Each wall is flat, endless, passes through zero and stands at right angles to its row. A trip goes straight from one point to another. Which walls does it cross, in order?

Walls:
(1): [-0.36  0.15 -0.24]
(2): [ 0.64 -0.07  0.31]
(3): [-0.45  0.17  0.05]
Trips:
[-0.01 -0.40  0.11] to [-0.13  0.56 -0.03] => 3, 2, 1
[ 0.31 -0.01  0.27] to [-0.10  0.13  0.28] => 3
[ 0.24  0.05 -0.38] to [0.77 0.08 0.47] => 1
[ 0.25  0.41 -0.23] to [ 0.16 -0.47 -0.06] => 1
[-0.18 -0.24 -0.17] to [-0.20  0.02  0.27] => none
[-0.18  0.14  0.04] to [-0.35  0.28  0.03] => none
[ 0.51 -0.18 -0.30] to [ 0.14  0.04 -0.51] => 1, 2

Walls:
(1): [-0.32 -0.07  0.01  0.09 -0.37 -0.39]
(2): [ 0.57  0.21 -0.10  0.34 -0.14  0.32]
(3): [-0.21  0.22 -0.19 -0.07  0.27 -0.36]
(4): [ 0.28  0.22 -0.33  0.06 -0.12  0.02]
(5): [-0.23  0.06  0.10  0.19  0.26  0.03]
(6): [-0.07 -0.19  0.31  0.39  0.34  0.39]
(7): [-0.26 -0.27 -0.31 -0.14 -0.07  0.00]
Trips:
[-0.07 -0.35  0.04 -0.46 -0.07  0.24] to [ 0.53 -0.46  0.21  0.40 -0.16 -0.08] => 6, 2, 7, 4
[-0.18 -0.10 -0.43 -0.18 -0.45 -0.21] to [-0.40 -0.32 -0.08  0.32  0.09 -0.15] => 4, 5, 6
[ 0.34  0.20 -0.04 -0.43  0.43 -0.05] to [0.09 0.45 0.36 0.22 0.28 0.38] => 5, 6, 3, 4
[ 0.40  0.53  0.44  0.15 -0.39 -0.24] to [-0.20  0.01  0.27 -0.32  0.33 -0.55] => 3, 4, 2, 5
[-0.17 -0.22  0.68 -0.46 -0.16 -0.14] to [ 0.41 -0.22  0.12  0.00  0.43  0.08] => 6, 1, 5, 2

Walls:
(1): [ 0.01  0.07 -0.01  0.43 -0.58  0.25 -0.13  0.02  0.10]
(2): [ 0.42  0.25 -0.04 -0.04 -0.31 -0.41  0.09 -0.15  0.16]
(3): [-0.22  0.22  0.32  0.08  0.34 -0.17 -0.07 -0.77 -0.38]
(4): [ 0.05 -0.42  0.64  0.07  0.21  0.07 -0.45  0.17 -0.35]
(5): [ 0.11 -0.19  0.08  0.22  0.08 -0.23 -0.20  0.00 -0.14]
(6): [-0.54  0.46 -0.15 -0.14  0.01 -0.53  0.19 -0.54 -0.49]
(7): [-0.02 -0.32 -0.80  0.18 -0.07  0.11 -0.45 -0.12 -0.18]
(8): [ 0.26 -0.41 -0.18 -0.08  0.59 -0.05  0.50 -0.16 -0.07]
Trips:
[ 0.08 -0.26 -0.36  0.16 -0.10  0.01  0.09  0.22  0.22] to [-0.25  0.32  0.30  0.06 -0.31  0.49  0.29  0.28  0.14] => 5, 2, 8, 7
[ 0.53 -0.02  0.10  0.27  0.00  0.29 -0.13 -0.26  0.11] to [ 0.07 -0.19  0.08 -0.45  0.22 -0.12 -0.34 -0.09  0.59] => 3, 1, 7, 5
[ 0.50  0.07 -0.27 -0.38  0.51 -0.47  0.23  0.25 -0.08] to [ 0.22 -0.68  0.03  0.41  0.07 -0.36  0.18 -0.22 -0.19] => 7, 4, 3, 6
[ 0.36  0.24  0.24 -0.24 -0.53 -0.23  0.11 -0.43  0.31] to [-0.23 -0.17 -0.02  0.10  0.51  0.22  0.50 -0.09 -0.09] => 8, 1, 2
[-0.36  0.11  0.12 -0.14  0.05 -0.39  0.08  0.01  0.11] to [ 0.19  0.66  0.13  0.03 -0.12 -0.05  0.09 -0.14  0.63] => 1, 3, 6

Walls:
(1): [ 0.41  0.21  0.17 -0.24  0.17  0.09  0.56  0.25 -0.25 -0.43  0.15  0.22]
(2): [-0.33  0.04 -0.21 -0.01 -0.37 -0.07  0.14  0.09 -0.06 -0.08  0.30 -0.24]
(3): [-0.06  0.39 -0.05  0.33  0.06  0.26 -0.50 -0.08  0.09 -0.88 -0.24 -0.14]
(4): [ 0.12 -0.38  0.16  0.26 -0.26  0.07 -0.50 -0.66 -0.01  0.07  0.35  0.64]
(5): [-0.06  0.26  0.04  0.09 -0.08  0.31 -0.76  0.55  0.04  0.00 -0.18  0.12]
Trips:
[-0.14  0.27  0.02  0.08 -0.18 -0.32 -0.47  0.31 -0.11 -0.06  0.35 -0.26] to [ 0.15 -0.32 -0.41 -0.11 -0.17 -0.09 -0.02 -0.27 -0.24 -0.39  0.37 -0.22] => 4, 5, 1
[-0.06 -0.21 -0.29  0.09 -0.23 -0.21 -0.42 -0.37 -0.29 -0.61  0.11 -0.22] to [ 0.43  0.18 -0.38 -0.26  0.01 -0.21  0.11 -0.28 -0.49 -0.37 -0.19  0.73] => 1, 2
[ 0.21  0.20  0.17  0.35  0.34 -0.30  0.14 -0.35  0.09 -0.12 -0.13 -0.06] to [ 0.46 -0.02  0.01  0.39 -0.25  0.37 -0.10  0.48 -0.25 -0.45  0.19 -0.01] => 5, 2
[ 0.31 -0.05  0.25  0.05  0.08  0.06  0.16  0.22  0.14 -0.53  0.53 -0.19] to [-0.21  0.11 -0.04 -0.02  0.41  0.14  0.15 -0.11  0.20 -0.56 -0.66  0.15] => 2, 5
[-0.27 -0.06  0.53 -0.05  0.24  0.10 -0.20 -0.06 -0.01  0.24  0.10  0.26] to [ 0.45 -0.25 -0.05  0.30 -0.11 -0.01  0.32  0.27  0.51  0.19  0.11 -0.01] => 5, 1, 4
[ 0.42 -0.25  0.32 -0.18 -0.09 -0.15  0.03  0.38 -0.03 -0.03 -0.30  0.05] to [ 0.14  0.17 -0.15 -0.76 -0.01 -0.62  0.31 -0.41 -0.76  0.24 -0.10 -0.16] => 5, 2

Walls:
(1): [ 0.07  0.36 -0.15  0.12 -0.16 -0.92  0.07  0.10 -0.04 -0.05  0.23 -0.24
 -0.12  0.07 -0.07  0.17 -0.32 -0.13]
(2): [ 0.83  0.27  0.20  0.27 -0.43  0.38  0.22 -0.18  0.10  0.31  0.02 -0.02
  0.04 -0.17  0.33 -0.30 -0.32 -0.04]
(3): [-0.25 -0.08  0.15  0.38  0.10  0.31 -0.01  0.20 -0.26 -0.38 -0.62 -0.26
  0.13  0.19  0.05  0.10 -0.22  0.37]
(4): [-0.40 -0.12 -0.03 -0.37 -0.18  0.09 -0.34 -0.13  0.17  0.53  0.09  0.05
 -0.20  0.19 -0.23 -0.40  0.04  0.24]
(5): [ 0.62 -0.19  0.05 -0.01 -0.03  0.20  0.05 -0.26 -0.33 -0.14 -0.09 -0.21
  0.08 -0.13  0.55 -0.13 -0.11  0.41]
(6): [-0.12  0.23 -0.27  0.29  0.24 -0.21 -0.24  0.47 -0.61  0.46  0.31  0.10
  0.09 -0.24 -0.34 -0.02 -0.06 -0.06]
(7): [ 0.05 -0.28 -0.28  0.21 -0.13  0.49  0.21  0.19  0.12  0.12  0.35 -0.17
  0.03 -0.14 -0.33 -0.47 -0.19 -0.27]
Trips:
[ 0.05  0.03  0.17  0.40 -0.18 -0.12 -0.66  0.51 -0.03  0.33  0.32  0.25
 -0.08  0.01 -0.33  0.58  0.33 -0.13] to [-0.49 -0.07  0.03  0.06 -0.07 -0.24 -0.29  0.25 -0.37 -0.03 -0.14  0.19
  0.14  0.21  0.17 -0.07  0.09 -0.12] => 3
[ 0.01  0.10  0.10  0.55  0.49  0.14 -0.46 -0.37  0.05 -0.29 -0.60 -0.17
 -0.82 -0.02 -0.09  0.04  0.06  0.32] to [-0.33  0.18  0.76 -0.31 -0.31  0.27  0.56  0.50  0.28 -0.20  0.51 -0.24
  0.23 -0.32 -0.64 -0.22  0.32  0.14] => 4, 5, 7, 3

Walls:
(1): [ 0.47 -0.18 -0.19  0.02 -0.21  0.10 -0.38 -0.33  0.47 -0.48  0.13 -0.16
  0.10 -0.07  0.40 -0.19  0.12 -0.42 -0.23  0.08]
(2): [ 0.33  0.47 -0.29  0.16 -0.01 -0.42 -0.21  0.01  0.00 -0.36 -0.08  0.20
  0.40 -0.26 -0.02 -0.06  0.31 -0.61 -0.01  0.10]
(3): [ 0.13  0.25 -0.13  0.04  0.29 -0.18  0.00 -0.01  0.36 -0.17 -0.43  0.03
  0.07 -0.18 -0.38 -0.06  0.25 -0.13 -0.37 -0.02]
(4): [-0.18 -0.14  0.11 -0.28 -0.08  0.66 -0.57  0.18  0.24  0.23  0.03  0.69
  0.36  0.10 -0.06 -0.12 -0.46 -0.26  0.26  0.08]
(5): [ 0.06  0.12  0.31  0.08  0.20 -0.26 -0.05  0.01  0.25  0.05  0.06 -0.45
 -0.02 -0.23  0.28  0.16  0.32  0.44  0.35  0.32]
(6): [-0.20  0.52  0.15  0.14 -0.64 -0.06  0.12 -0.25  0.07  0.38  0.19  0.05
  0.21  0.00 -0.11 -0.20  0.04 -0.07  0.19 -0.01]
(7): [-0.32  0.39  0.13 -0.32 -0.25  0.23 -0.52  0.31 -0.11 -0.39  0.21 -0.09
 -0.22 -0.22  0.29 -0.05  0.32 -0.02  0.11  0.64]
(8): [ 0.31  0.58  0.31 -0.05  0.45 -0.65 -0.28  0.27  0.27 -0.15  0.10  0.70
  0.47 -0.72  0.06 -0.27  0.26 -0.57 -0.25 -0.15]
(9): [-0.21 -0.20 -0.06 -0.10 -0.01  0.36  0.13  0.01 -0.30  0.01 -0.06  0.18
  0.02  0.19  0.27  0.29 -0.34 -0.02 -0.17 -0.12]
Trips:
[-0.49  0.11  0.17 -0.32 -0.17  0.27 -0.54  0.09 -0.25  0.21  0.45  0.08
  0.44 -0.26 -0.52  0.05  0.30  0.00  0.16  0.11] to [-0.21  0.00 -0.08  0.04  0.13  0.30  0.49  0.01  0.18  0.08 -0.19  0.03
 -0.13  0.24  0.35 -0.10 -0.30  0.25 -0.41  0.36] => 2, 9, 8, 6, 7, 4
[ 0.42 -0.34  0.36 -0.20  0.10 -0.36  0.17 -0.03 -0.22  0.27 -0.19 -0.21
 -0.43 -0.36  0.39  0.16  0.18 -0.57  0.17 -0.34] to [-0.17 -0.40  0.11  0.11  0.13  0.34  0.33 -0.60 -0.03 -0.51  0.19 -0.25
 -0.05 -0.32 -0.89  0.28 -0.09  0.40  0.68  0.43] => 2, 8, 1
[-0.06  0.55 -0.10  0.34 -0.15  0.10  0.47  0.38  0.35  0.15  0.29  0.40
 -0.32  0.51 -0.08  0.10  0.20  0.33  0.37 -0.34] to [ 0.07 -0.15 -0.51 -0.09  0.02  0.58  0.34 -0.34  0.11 -0.02 -0.13 -0.27
  0.50  0.23 -0.33  0.32 -0.03  0.05 -0.21  0.23] => 5, 9, 3, 4, 1, 6
